Rows are points. Each copy is the shape, with its points in the same order, turned, moved and blurred by noise. Is it also mirrored, or only turned?
In the rows, zero is written as 128.

Shape:
[[113 161 144]
 [107 162 136]
 [112  87 144]
 [167  84 119]
 [134  89 140]
 [173 160 134]
 [118 157 117]
 [ 76 160 128]]
Copy 1 (8 x 3):
[[ 97 134 124]
 [ 95 125 125]
 [146 146 178]
 [192 141 140]
 [160 150 162]
 [140 145  82]
 [112 112 119]
 [ 80 105 146]]
Copy 1 is: only turned
Copy 2 (8 x 3):
[[163 114 158]
 [169 120 167]
 [ 85  94 150]
 [ 94  95  97]
 [ 97  92 135]
 [168  98 107]
 [156 132 146]
 [151 142 185]]
Copy 2 is: only turned
Copy 3:
[[108 146 153]
 [107 160 141]
 [ 97 101 105]
 [159  86 111]
 [124  91 115]
 [161 137 169]
 [123 164 131]
 [ 85 173 129]]
Copy 3 is: only turned
Copy 4 (8 x 3):
[[117 145 153]
 [125 147 153]
 [126  81 121]
 [102  98  69]
 [114  90 107]
 [ 75 158 112]
 [131 155 128]
 [156 145 166]]
Copy 4 is: mirrored

Shape:
[[186 134 125 118]
 [106 123  95 112]
 [115 118 175 127]
 [132 148  83 136]
 [ 88 130 109 107]
 [ 84 146 162 105]
 [ 93 166 151 140]]
Copy 1 (7 x 4):
[[199 113 120 113]
 [120 103  92 132]
 [135 149 155 131]
 [151 115  67 117]
 [103 108 103 123]
 [ 97 138 145 102]
 [114 166 120  99]]
Copy 1 is: only turned
Copy 2, 7 rows:
[[136 191 146 136]
 [152 155 113  67]
 [171 106 147 121]
 [117 165 100  88]
 [147 135 123  59]
 [147  98 160  86]
 [119  94 136  98]]
Copy 2 is: only turned

Shape:
[[143  89 116 104 133 161]
 [ 93 118 189 132 137 127]
 [188 123 128 106 109 122]
 [135 134 181 117 143 111]
 [ 86 146 141 120 152 132]
 [181 112 150 169 105 121]
 [157  98 143 107 112 133]
 [134 114 119  95  93 116]
 [166 115 122 116 126 126]
 [170 102 144 155 104 147]
 [ 86 100 163 142 167 100]
 [ 85 113 182 172 175 112]]
Copy 1, 12 rows:
[[136  76 141 145 115 172]
 [ 94 122 103  82 143 151]
 [116  91 165 154 105 107]
 [108 112 127  99 148 116]
 [121 150 112 123 156 161]
 [112  97 122 123  69  99]
 [107  75 144 133 114 137]
 [ 90  98 141 169 125 143]
 [129  93 144 150 110 124]
 [114  93 132 123  65 131]
 [119 116  63 105 158 143]
 [126 136  57  74 140 137]]
Copy 1 is: mirrored
Copy 2 (12 x 6):
[[111 126 150 144  82 155]
 [ 83 161 132 143 175 151]
 [141 102 192 119 119 145]
 [110 123 152 137 175 161]
 [117 139  93 129 152 152]
 [134 131 200 150 143 101]
 [108 126 179 126 113 150]
 [109 117 159  87 113 139]
 [128 105 169 129 114 138]
 [132 149 191 153 118 116]
 [ 67 128 108 158 167 130]
 [ 84 149 107 178 191 121]]
Copy 2 is: only turned
Copy 3:
[[166 100 159 105 136 130]
 [102 122 166 179 160 131]
 [144 154 177  89 105 131]
 [114 159 175 144 153 131]
 [125 125 121 159 159 106]
 [117 140 171 111  87 187]
 [141 125 193 111 120 133]
 [144 125 163 119 102  99]
 [160 145 164 104 120 136]
 [130 102 165 110 112 170]
 [144 137 151 205 163 141]
 [117 135 145 206 177 171]]
Copy 3 is: only turned
